Each row is a point. Each copy is the shape, with its points in the same order, turned, moved and blurred by noise. Some copies are also mirrored. Which?

Shape:
22, 40
-13, -40
-5, -31
39, -15
-34, 4
Copy 1 (5 x 2):
-34, 29
10, -42
6, -38
-44, -25
29, -2
Copy 1 is: mirrored
Copy 2 (5 x 2):
-17, 50
16, -29
16, -18
34, 24
-32, -17
Copy 2 is: only turned
Copy 3:
25, -45
-31, 21
-23, 17
-25, -39
21, 21
Copy 3 is: only turned
Copy 4, 5 rows:
14, 58
-13, -25
-5, -16
33, 6
-37, 14
Copy 4 is: only turned

Shape:
44, 26
-10, -16
22, -8
-4, 2
-37, -8
34, -22
-6, 4
17, 22
Copy 1:
60, -12
0, 12
31, 13
9, -8
-26, -4
34, 28
8, -11
37, -20
Copy 1 is: mirrored
Copy 2 (8 x 2):
-26, 55
-5, -11
-27, 11
1, 10
20, -17
-40, 8
1, 9
-2, 38
Copy 2 is: mirrored
Copy 3 (8 x 2):
-19, 50
19, -8
15, 25
-2, -1
9, -28
28, 37
-2, -4
-17, 26
Copy 3 is: only turned
Copy 4:
45, -19
-15, 4
9, -22
3, 7
-21, 29
0, -36
0, 14
29, 1
Copy 4 is: only turned

Shape:
-6, -19, -23
48, -16, 15
-10, 20, -5
40, 37, -2
40, -2, 1
-13, 37, 19
21, 8, -12
-1, -20, -17
Copy 1 (8 x 3):
6, -6, -32
26, -53, 7
19, 16, 3
60, -10, 19
39, -33, 0
15, 26, 28
34, -8, -9
7, -5, -23
Copy 1 is: only turned
Copy 2:
-17, -10, -29
-43, -17, 33
18, -11, -2
5, -44, 36
-27, -28, 22
33, 2, 17
-8, -30, 6
-21, -8, -20
Copy 2 is: only turned

Shape:
13, 27, -4, -33
-20, 25, 22, -2
-9, 13, -3, 12
-30, 31, 2, -21
23, -11, -14, -46
16, -26, 38, 31
27, -29, 34, 1
-34, 16, 11, -12
Copy 1 (8 x 4):
-26, -30, 15, -12
4, -8, -12, -34
-13, 4, -13, -2
-3, -31, -16, -20
-13, -33, 47, 18
20, 51, 25, -1
17, 27, 47, 1
7, -19, -16, -23
Copy 1 is: mirrored
Copy 2 (8 x 4):
11, -14, 39, 12
7, -14, -11, 32
18, 3, -14, 6
19, -31, -5, 22
-13, -12, 42, -15
-31, 47, -21, 10
-43, 33, 5, 6
10, -32, -18, 21
Copy 2 is: mirrored
Copy 3 (8 x 4):
8, 31, -42, -1
-33, 41, -13, 9
-26, 21, -6, -14
-18, 60, -20, -6
42, 16, -19, 4
-32, -19, 20, 28
-3, -14, 10, 36
-22, 54, -3, 2
Copy 3 is: only turned
